Each row is a point. Each copy is the shape, with its points in the same order, stretched, turned, moved and blurred by noise. Say if it was mirrored as well.
(in the rows, 128 means zero)

Shape (8 x 3):
[[133 161 126]
 [163  88 139]
 [ 84 201 115]
 [121  77 156]
 [149 125 110]
 [ 83 187  91]
 [154  98 154]
 [125 127 165]]
Copy 1 (8 x 3):
[[113 141  99]
 [131  64 139]
 [ 90 207  96]
 [100  75 172]
 [138 118 121]
 [109 217 108]
 [113  65 135]
 [ 88  96 128]]
Copy 1 is: mirrored
Copy 2 (8 x 3):
[[174 153  91]
 [145  76  62]
 [168 205 125]
 [118  65 101]
 [147 124  59]
 [146 204 106]
 [155  73  82]
 [165 102 120]]
Copy 2 is: only turned
Copy 3 (8 x 3):
[[141 168 123]
 [ 67 109 116]
 [213 191 134]
 [107  79 150]
 [120 142  99]
 [218 178 108]
 [ 79 121 146]
 [116 129 167]]
Copy 3 is: mirrored

Shape (8 x 4):
[[105  72 121 111]
 [ 96 169 123 126]
 [ 84  96 103 135]
 [193 143 182 178]
 [130 201 136 142]
 [129 123 159 161]
 [202  95 109 136]
 [111 178 202 114]]
Copy 1 (8 x 4):
[[121 117 167 172]
 [147 186 119  99]
 [107 164 144 172]
 [110  64 122  34]
 [153 170  95  50]
 [107 125 143  91]
 [130  37 112 136]
 [166 174 158  11]]
Copy 1 is: mirrored
Copy 2 (8 x 4):
[[116 101  98 133]
 [147 124 147 168]
 [102  81 119 156]
 [136 152 159  48]
 [146 155 181 146]
 [131  99 138  96]
 [ 77 166 108 101]
 [215 121 152 113]]
Copy 2 is: mirrored

Shape (14 x 8):
[[107 111 169 131 158 209  83 202]
 [121  91  51  77 132 111 123 168]
 [176 118 132 198  61  94  96 122]
 [119  79  75 128 167 102 144 121]
 [149 152  91 153  69  74 138  72]
 [147 142 119 198  44 113  67 116]
 [135 154 159 157 134 111  49 152]
 [ 75 161 151 136 136 154  75 172]
 [126 144 149 165 133 130  69 203]
 [163 138  71 121 108 107 162 123]
 [166 124 133 111 108  86 138 126]
 [ 89  86  96  53 176 112 175 135]
 [120  84 142  89 146 181  48 174]
 [202 161  98 153 125 108 121  73]]
Copy 1 (14 x 8):
[[106 147 160 122 160 123  32  91]
 [120 177  96  82 169 154 123 172]
 [130  58 126 135 127  88  97 220]
 [ 98 159  63 138 153 131 156 141]
 [118  89 114 106  82 103 165 190]
 [135  34 126  96 117 106  78 192]
 [153  82 149 105 151  82  85 114]
 [116 118 138  75 134  92  66  85]
 [150 116 132 110 158  79  41 137]
 [136 151 113 126  97 129 143 186]
 [123 140 154 129 127  97 150 180]
 [ 66 217 108 111 149 138 175 115]
 [114 128 169  98 193 156  73 105]
 [171  98 133 165  82 117 164 151]]
Copy 1 is: only turned
Copy 2 (14 x 8):
[[ 41 175 165  96 143 169  46 163]
 [140 182  89 103 185  97 109 205]
 [ 86  68  47  91  58 135 160 126]
 [125 194  92 133 163  60 119 131]
 [139  82  75 111 116 117 200 127]
 [ 75  66  69  81  71 132 174 144]
 [ 88  87 132  64 121  99  80 142]
 [ 52 122 181  94 151 110  84 174]
 [ 44  83 131  83 117 112  68 171]
 [136 107  63 134 156 120 146 145]
 [164 128 102 114 119 134 106 143]
 [175 228 152 154 187  89  91 166]
 [ 90 196 146  52 150 167  56 191]
 [120  74  43  74 160 137 125  79]]
Copy 2 is: mirrored
Copy 3 (14 x 8):
[[166 186 120 120  94 155  51 156]
 [ 95  73  96 112  98 167 121 142]
 [142 128  82 162 101  36 150 110]
 [132  46 107 120 105 143  99 118]
 [121  83 101 165 149  76 174  90]
 [149 139  65 184 121  50 157 125]
 [109 154 110 184 113  67  77 130]
 [138 154 126 168 127 134  77 163]
 [121 152 115 149 105  79  74 166]
 [108  86 105 110 145 109 146 107]
 [103 114 131 135 110  93 136  94]
 [115  63 156 104 104 204 101 121]
 [132 173  92 143  68 173  69 134]
 [103 113  89 143 161  61 121  66]]
Copy 3 is: only turned
